Every row gives one point. To make a cloud, some directions were put in groups of two or more. Within a group, all points are equally far from the middle, so they leave a hole (a ring in 2 directions, a hollow ball in 3). The other directions are filled evenly. Then the cloud was stretched, turned, moved and blurred a little. Count the holes, and give their numbers of directions, smallest first.
In the rows, 128 means zero.

Cloud (22 x 3):
[[ 98 138 163]
 [143  82  88]
 [118 206  96]
 [ 77  61  92]
 [156  91 155]
 [125 210 101]
 [ 89  63  92]
 [133 144 160]
 [134 159  62]
 [ 95 175  82]
 [ 79 140  78]
 [101 191 120]
 [103 172  76]
 [170  78 136]
 [166  71 124]
 [146  59 136]
 [ 88 179 129]
 [ 97  60  95]
 [ 96 191 104]
 [136  78 160]
 [102  59  96]
 [173 101 150]]
Holes: 1 (2)

Cloud:
[[ 90 124 166  81]
 [176 204 103 105]
 [ 99 104  89 124]
 [133 163 111 206]
 [138 148 116 205]
 [191 122 141 148]
 [ 96 164  68 105]
 [174 130  87  56]
 [151 141  96 199]
 [103 185 181 177]
 [116 196 138 158]
 [122 152  86  79]
 [ 99 163  78  99]
 [110 155  46  98]
 [ 97 196  99 150]
 [114 100  77 150]
 [155 175 143  52]
 [137 200  57 127]
 [ 91 167  69 109]
 [144 170 125  62]
 [135 201  73 163]
 [145 101 164  91]
 [ 92 183 157 107]
 [ 89 148  72 102]
 [188 192 144 142]
 [141 155 196 180]
 [107 150  84  89]]
Holes: 1 (2)

Cloud:
[[112  55 169 162]
 [ 70  77 113 142]
 [106 135 116 191]
 [172 142 126 165]
 [ 72 129 172 149]
 [ 81  94 150 209]
 [ 63 117 132 143]
 [ 61 107 121 145]
 [161 151  69 131]
 [113  78 202 148]
 [177 156 129 111]
 [149 120  63 184]
 [ 81  79 194 188]
 [178 153 143 151]
 [143 139  40 156]
 [152 183 133 144]
 [163 127  55 125]
 [ 76  88 128 131]
 [159  82  55 211]
 [166 130  96 110]
 [ 76 139  90 160]
 [135  51  97 150]
 [ 94 126 199 197]
 [179  95 127 166]
 [120  90  81  99]
 [ 68  80 130 157]
 [181 114 137 191]
 [142  52  89 152]]
Holes: 1 (2)

Cloud, 55 rows:
[[165 135  71 186 168 115]
 [190 132 117  95 191  38]
 [156 126 172 189 154  72]
 [146 138  38 127 114 135]
 [ 76  63 167 104 109 124]
 [113  88 125  75 218 129]
 [116 148  68 140 196 102]
 [133 129 139  99 125 174]
 [190 121 114  63 143  44]
 [ 50 121 121 138 108 122]
 [169 163 169 150 177  36]
 [178 124  86 109  86  60]
 [ 70  74 127 100 127 174]
 [124 151  69  72 134 159]
 [188  90 120 162 125  85]
 [101 181 123 122 108 173]
 [140 121 115 128 229  68]
 [102 139 189 186 150 126]
 [129 146 161 108 168  21]
 [155 138 119 190 196 128]
 [158  67  91  90  89 120]
 [158 134 180 149 127 124]
 [ 44  90 127 118 135 139]
 [129 181  84 185 178 139]
 [105  56 142 139 110  90]
 [108  60 117  97 199 146]
 [108 158 148  53 129 120]
 [157 157  61 150 191  93]
 [ 85 129 190 103 194  80]
 [207 146 126 115 108  88]
 [113 125 159 157 115  38]
 [201 168 132 167 163  76]
 [139 112 198  76 135  78]
 [158 189  72 120 184  95]
 [ 75 104 122 117 182  79]
 [ 78 144 196 141 153 142]
 [115  59  74  85 151 159]
 [ 51 140 148 163 141 108]
 [115 114 186 148 204 111]
 [116 149 148 169 105  46]
 [ 98 155  99 136 147  64]
 [114 142 161 207 114 102]
 [107 143 136 169 161  49]
 [152 177 107 103 105  47]
 [126 166  91 169 210 123]
 [178 198  86 124 146 124]
 [153 149 147 199 131  60]
 [109 127 178 148  76 135]
 [157 155 197 146 156  46]
 [ 82 153 170 194 142  97]
 [154  72 136  51 124 106]
 [117 168 122 171 213  92]
 [105  74 130 142 187 162]
 [142  98 178 103 152 134]
 [127 163 196 166 145  50]]
Holes: 1 (6)
